Every row gives one point. Examples show where two turns around zero, p and q, send a point. Where does a point land after both, in the order given? Backwards means that the second turn is done in reverse. Each puzzle has new turns, and all numbers are rounded.
In the rows, 128 means zero.

Turn p:
[143 138  77] => [115 162  88]
[151 115 156] => [156 101 126]
[120  89 113] => [ 99 103 110]
[121 142 162] => [147 123 160]
[143 172 142] => [163 158 143]
[ 91 112 118] => [ 89 121 140]
Turn q:
[152 142 174] => [106 141 175]
[106  91 114] => [126  92 101]
[118 170 109] => [137 170 109]
[136 108 115] => [143 108 126]
Where do these land?
q, then p backwards: [ 79 167 108] => [149 139  67]
q, then p: [164 109 116] => [156  99 114]
q, then p: [146 164 151] => [152 144 165]
p, then q backwards: [128 117 127] => [122 119 129]
q, then p: [ 95 108 120] => [ 93 128 110]
q, then p: [155 103 146] => [138  90 138]

Turn p:
[138 159 177 120] => [171 124 151  94]
[114  62 122 130] => [ 99  87 133 174]
[103 146 101 141] => [100 160 132 124]
[140 165 113 108] => [132 147 103  94]
[145 108 127 141] => [138 122 121 154]
Turn q:
[148 117 123 150] => [152 131 135 148]
[128 111  91 137] => [144 158 107 140]
[110 125 153 151] => [108 112 137 155]
[ 82 135 147 141] => [ 80 123 129 147]
[149 145 158  90] => [131  94 141  86]
[151 135  73 155] => [162 183 136 138]
[127 127 151  71] => [119  94 109  81]
Where do these land?
p, then q backwards: [117 148 112 103] => [112 140 121  97]
q, then p: [106  94 153 147] => [109 141 140 172]
p, then q backwards: [184 152 122  97] => [147  86 101  85]
q, then p: [130  87 118 148] => [134 159 112 159]
q, then p: [102 159 134 146] => [122 132 170 113]

Turn p:
[143 120 177  89  80 113 141 173] => [156  96 102  83  76 124 123 169]
[152 122 138 110 139 144  98 138] => [150 137 148 128 127 151 111 154]
[120 148  98 147 157 106 165 104] => [ 94 156 114 125 162 101 145 103]
[108 170 100 124 153  93 124 100] => [125 167 125 139 150  79 112  99]
[146 171 105 163 136 123 142 106] => [ 94 153 114 161 153 101 139 139]
[109 118 164 111 123 157 131 170] => [126 115 151 102  75 149 128 136]
[121 120 114 117  81 134 137 171] => [116 100  92 119  91 146 103 130]
[140  58 150 139 128 178  95 103] => [164  94 166 149 142 196 156 128]
[116 151 114 115 138 125 136  88] => [138 163 119 143 136 110 141 103]
[129  99 154 167 108 132  93 131] => [136  72 155 152 132 135 130 142]
[126 130  95 125 165 104 146 124] => [110 154 123 107 163 119 119 107]
Turn q:
[153 151  91 141 167  98  71 127] => [132 160 103 154 124  51 137 136]
[132 123  96 115 137 110 114 150] => [139 129 122 121 128  98 133 162]
[123  93 177 109  88 110 154 106] => [126  68 150 109 100 160 130  99]
[127 112  81 156 130 140 117 139] => [157 142 105 158 137 129 134 161]
[100 152 119 144 148 109 124 126] => [103 158 119 137 103 121 127 141]
[112  83 144  68 110 165 153  83] => [144  86  96  67 135 178 142  97]
[156 163 105 151 132 117  99 120] => [143 159 124 155 125  87 110 118]
[110 113 155  99  85 144 156  93] => [135  93 124  94 113 176 110  97]
[152 133 111 150 167 122 140 130] => [139 164 141 142 132 113 161 130]
[118 132 166 152 137 150 117 160] => [ 87 123 142 156 160 140 126 130]
[126 152 162 123 108 143 161 172] => [105 126 180 116 152 153 101 137]
Where do these land?
q, then p: [150 133 122  98 152 116 182 142] => [150 156 121  91  92 116 148 156]
p, then q: [ 91 138 148 134 103 109  71 153] => [132  64 126 169 114 103 127 113]
p, then q: [138 143 100 130 166 138 166 139] => [ 94 163 110  98 122 138 108 138]
p, then q: [147 155 130  95 140 133 157  96] => [140 174 157 108 121 117 104 131]
p, then q: [110 139 137 172 105 114  78 119] => [120  97 135 185 106 124 158 126]
p, then q: [149 109 114 131 142 102 164 113] => [128 158 120  91 127 123 157 142]
q, then p: [115 113 120 106 127 135 186 117] => [142 156 113 121  90 163 143 146]
q, then p: [128 104 140 125 125 129  65 132] => [115 102 129 115 176 132 114  93]
q, then p: [115 120 178 158 121 148  90 137] => [108 103 167 145 150 134 142  82]
q, then p: [125 124  81 109 153 145 170 109] => [120 181  94 122 107 139 124 158]
p, then q backwards: [139 129 138 150  74 142  77 151] => [110 101 123 161  69 104 108 147]

Turn p:
[115 147 118 123 154 127 138 137 125] => [129 137 142 123 110 126 141 154 134]
[143 127 131 129 121 117 153 129 133] => [134 130 109 139 137 145 133 139 124]
[111  89 206 119 154 122 133 110 141] => [ 99 153 168 138 167 181 102 112 155]
[110 149 126 135 137 178 130 118 142] => [114 153 146 147 126  92 156 120 136]
[114 130 139 136 123 130 132 147 113] => [120 132 121 118 134 118 117 141 147]
[115  50 109 120 110 113 119 126 114] => [144  85 148 131 165 124  73 130 104]
[135 155 113 131 129 123 132 117  99] => [146 149 112 118 102 119 124 135 120]
[190 136 108 141 119 113 104 140 141] => [163  95  94 115 115 142 156  98 126]
[132 147 117 106 114 137 119 134 133] => [116 126 120 112 124 116 147 125 109]
[116 149 113 141 119 120 122 121 138] => [117 122 118 140 100 118 129 127 125]
Turn q:
[156 106 116 140 152 153 147 125 106] => [100 137 154 139 134 128  92 147 144]
[113  87 153 124 106 145 115 102 151] => [125 138 111 109  86 161 110 101 124]
[142 112 104 134 120 100 136 153 129] => [122 135 130  96 154 115 136 133 152]
[139 120 120 129 157 121 131 125 137] => [126 115 137 123 121 106 112 134 140]
[109 153 120 143 103 148 143 129 140] => [100 128 125 138 134 134 155 112 101]
[104 150 106  90 153 145 106 157 125] => [146 117 121 176 141 106 141  99 156]
[128 129 137 117 152 103  90  96 102] => [181 140 126 135 116 109 100 139 116]
[162 150 150 128  88  92 139  98 129] => [134 137  96 100 123 137 144 180  96]
[119 130 130 132 134 121 152 144 119] => [124 110 137 125 153 135 128 129 128]
[109 143 144 142 115 152 121 151 142] => [122 123 144 140 119 148 162 107 123]
Where do these land?
p, then q: [111 127 147 122 130 114 130 114 143] => [130 131 139 142 121 141 133 106 112]
q, then p: [141 124 141 137 110 148 127 160 114] => [112 148 132 144 141 120 155 132 148]
q, then p: [121 177 111 145 118 137 121 119 115] => [148 152 109 129 111 132 107 156 154]
p, then q: [110 125 127 140 113 118 150 177 134] => [122 112 139 109 138 114 135  93 165]
q, then p: [108 119 136 132 182 139 127 129 112] => [131 120 134 129 136 149 107  80 150]
p, then q: [115 119  88 107 112  80 103 107 132] => [150 185 126 127 142 165 108 116 138]
q, then p backwards: [131 121 124 111 140 114 146 114 107] => [122 104 127 134 110 118 141 135 109]
p, then q: [104 141 145 124 111 137 119 130 139] => [140 116 121 125 135 124 128 100 108]
q, then p: [116 116 132 152 116 131 139 131 125] => [119 154 144 119 134 123 125 125 124]
q, then p: [126 118 124 108 148 148 135 100 143] => [121 101 125 133 116 109 102 109 122]
p, then q: [225 121 134 130 127 143 110 126 144] => [ 70 129 109 144 116 106  69 174 123]
